Each row is a point. Each copy is the shape, with its points in the same order, turned, moved and blurred by noise. Some copies are also mirrored. Which?

Shape:
[[-0.035, 0.046],
[0.032, 0.017],
[0.048, -0.026],
[-0.024, -0.017],
[0.047, 0.013],
[-0.043, 0.014],
[-0.053, 0.011],
[0.084, -0.065]]
Copy 1, 8 rows:
[[0.014, 0.061],
[0.054, 0.008],
[0.053, -0.042],
[-0.006, 0.001],
[0.066, -0.002],
[-0.012, 0.034],
[-0.036, 0.043],
[0.065, -0.093]]
Copy 1 is: only turned
Copy 2, 8 rows:
[[-0.002, 0.079],
[0.037, 0.015],
[0.025, -0.026],
[-0.026, 0.018],
[0.047, 0.004],
[-0.026, 0.057],
[-0.037, 0.060],
[0.032, -0.082]]
Copy 2 is: only turned
Copy 3, 8 rows:
[[-0.012, 0.065],
[0.045, 0.026],
[0.053, -0.026],
[-0.017, 0.006],
[0.058, 0.014],
[-0.031, 0.037],
[-0.039, 0.041],
[0.076, -0.071]]
Copy 3 is: only turned
Copy 4:
[[-0.003, 0.068],
[0.050, 0.010],
[0.041, -0.037],
[-0.020, 0.008],
[0.057, 0.005],
[-0.028, 0.041],
[-0.031, 0.038],
[0.061, -0.085]]
Copy 4 is: only turned

Shape, 8 rows:
[[-0.043, 0.030, 0.008],
[0.027, -0.069, 0.043],
[-0.017, 0.050, -0.056],
[-0.007, 0.021, 0.037],
[-0.025, -0.019, -0.030],
[0.009, -0.011, 0.032],
[-0.013, -0.061, 0.024],
[0.006, -0.091, 0.099]]
Copy 1, 8 rows:
[[-0.048, 0.025, -0.010],
[0.078, -0.005, 0.017],
[-0.048, 0.020, -0.082],
[-0.015, -0.009, 0.015],
[0.010, 0.039, -0.041],
[0.015, -0.003, 0.006],
[0.056, 0.028, 0.012],
[0.095, 0.002, 0.077]]
Copy 1 is: mirrored
Copy 2 (8 x 3):
[[-0.045, 0.009, -0.014],
[0.062, -0.010, -0.054],
[-0.051, -0.021, 0.045],
[-0.004, 0.038, -0.017],
[-0.016, -0.039, -0.021],
[0.023, 0.002, -0.026],
[0.034, -0.024, -0.068],
[0.084, 0.020, -0.102]]
Copy 2 is: mirrored
Copy 3:
[[-0.054, -0.024, 0.003],
[0.056, -0.069, 0.032],
[-0.048, 0.027, -0.051],
[-0.021, -0.014, 0.038],
[-0.008, -0.042, -0.036],
[0.003, -0.024, 0.035],
[0.020, -0.083, 0.013],
[0.048, -0.111, 0.082]]
Copy 3 is: only turned
Copy 4 (8 x 3):
[[-0.020, 0.045, -0.001],
[0.022, -0.054, 0.051],
[-0.010, 0.043, -0.081],
[0.015, 0.022, 0.020],
[-0.027, -0.018, -0.026],
[0.009, -0.005, 0.027],
[-0.011, -0.050, 0.034],
[0.012, -0.059, 0.118]]
Copy 4 is: only turned

Shape, 7 rows:
[[0.047, -0.054, -0.005, -0.071],
[-0.008, 0.025, 0.046, 0.022],
[0.017, -0.100, 0.001, -0.030],
[-0.076, 0.005, -0.006, -0.004],
[-0.028, 0.013, 0.024, -0.004],
[-0.047, 0.021, -0.058, 0.016],
[-0.044, 0.068, -0.058, -0.042]]
Copy 1, 7 rows:
[[0.099, -0.020, -0.009, -0.043],
[-0.031, -0.041, 0.035, -0.009],
[0.105, 0.003, 0.031, 0.010],
[-0.022, 0.052, 0.039, -0.025],
[-0.014, -0.004, 0.033, -0.028],
[-0.030, 0.056, -0.022, -0.001],
[-0.040, 0.048, -0.043, -0.071]]
Copy 1 is: mirrored
Copy 2 (7 x 4):
[[0.080, -0.026, -0.058, -0.022],
[-0.030, 0.002, 0.002, 0.053],
[0.059, -0.076, -0.073, 0.004],
[-0.042, -0.043, 0.011, -0.034],
[-0.017, -0.003, 0.004, 0.001],
[-0.011, -0.062, 0.061, -0.019],
[0.016, 0.002, 0.088, -0.052]]
Copy 2 is: mirrored
Copy 3:
[[-0.088, 0.059, -0.002, 0.061],
[0.018, 0.010, 0.055, -0.017],
[-0.062, 0.024, 0.014, 0.085],
[0.003, -0.065, -0.012, -0.019],
[-0.001, -0.017, 0.033, -0.020],
[0.029, -0.037, -0.056, -0.005],
[-0.007, -0.025, -0.066, -0.066]]
Copy 3 is: mirrored
Copy 4:
[[0.063, -0.030, -0.030, -0.066],
[-0.014, -0.047, 0.028, 0.034],
[0.059, 0.019, 0.019, -0.072],
[-0.074, -0.022, 0.026, -0.033],
[-0.027, -0.043, 0.021, -0.004],
[-0.076, 0.010, -0.026, -0.011],
[-0.090, -0.051, -0.061, -0.026]]
Copy 4 is: mirrored

Shape:
[[0.014, 0.007, 0.009, -0.006, 0.032, -0.070],
[-0.030, 0.061, -0.030, -0.054, -0.082, 0.008],
[0.043, -0.073, 0.051, 0.027, -0.024, -0.069],
[-0.047, 0.097, 0.000, 0.004, -0.076, 0.065],
[-0.017, -0.057, -0.043, 0.006, 0.029, -0.023],
[0.011, -0.032, 0.056, 0.011, 0.030, -0.054],
[-0.038, 0.016, -0.012, -0.034, -0.012, 0.016],
[0.087, -0.036, -0.009, 0.038, 0.057, -0.059],
[0.040, 0.006, -0.008, -0.015, 0.073, -0.014],
[0.002, 0.017, -0.074, 0.046, -0.006, -0.055],
[0.027, 0.024, -0.003, -0.036, -0.010, 0.020]]
Copy 1, 11 rows:
[[-0.022, -0.008, 0.009, 0.022, 0.031, -0.060],
[0.075, 0.051, 0.032, -0.022, 0.017, 0.047],
[0.036, -0.063, -0.003, 0.047, -0.019, -0.096],
[0.052, 0.110, 0.001, -0.012, -0.047, 0.066],
[-0.029, -0.062, 0.002, 0.044, 0.020, 0.016],
[-0.027, -0.030, 0.016, 0.021, -0.018, -0.080],
[0.011, 0.009, 0.018, -0.019, 0.000, 0.042],
[-0.028, -0.040, -0.064, 0.055, 0.047, -0.079],
[-0.054, -0.006, -0.035, -0.011, 0.049, -0.027],
[0.004, 0.016, -0.002, 0.093, 0.056, 0.005],
[0.020, 0.017, -0.025, -0.034, 0.016, 0.007]]
Copy 1 is: mirrored
Copy 2 (11 x 6):
[[-0.066, 0.025, -0.016, -0.013, -0.009, -0.076],
[-0.059, 0.055, 0.005, -0.001, -0.019, 0.083],
[-0.029, -0.032, 0.066, 0.023, 0.002, -0.094],
[0.010, 0.037, -0.023, -0.016, -0.072, 0.106],
[-0.061, -0.019, -0.048, 0.063, 0.020, -0.043],
[-0.040, -0.034, 0.001, -0.021, -0.005, -0.084],
[-0.049, 0.004, -0.039, -0.001, 0.003, 0.036],
[-0.011, 0.030, -0.021, 0.026, 0.026, -0.140],
[-0.030, 0.032, -0.066, -0.016, 0.035, -0.071],
[-0.050, 0.067, -0.040, 0.071, -0.045, -0.049],
[-0.016, 0.032, -0.023, -0.014, 0.023, 0.007]]
Copy 2 is: mirrored
Copy 3 (11 x 6):
[[-0.023, -0.028, 0.022, 0.005, 0.010, -0.060],
[0.084, -0.015, -0.075, -0.037, -0.003, 0.004],
[0.005, -0.068, 0.103, 0.045, -0.030, -0.021],
[0.117, 0.067, -0.065, 0.020, 0.028, 0.006],
[-0.062, -0.026, 0.016, 0.011, 0.003, 0.034],
[-0.004, -0.038, 0.073, 0.024, 0.027, -0.040],
[0.032, -0.008, -0.017, -0.013, 0.039, 0.022],
[-0.069, -0.006, 0.099, 0.008, -0.043, -0.053],
[-0.050, 0.013, 0.056, -0.036, 0.017, -0.027],
[-0.041, -0.009, -0.036, 0.032, -0.034, -0.042],
[0.030, 0.008, 0.016, -0.045, -0.002, -0.001]]
Copy 3 is: mirrored
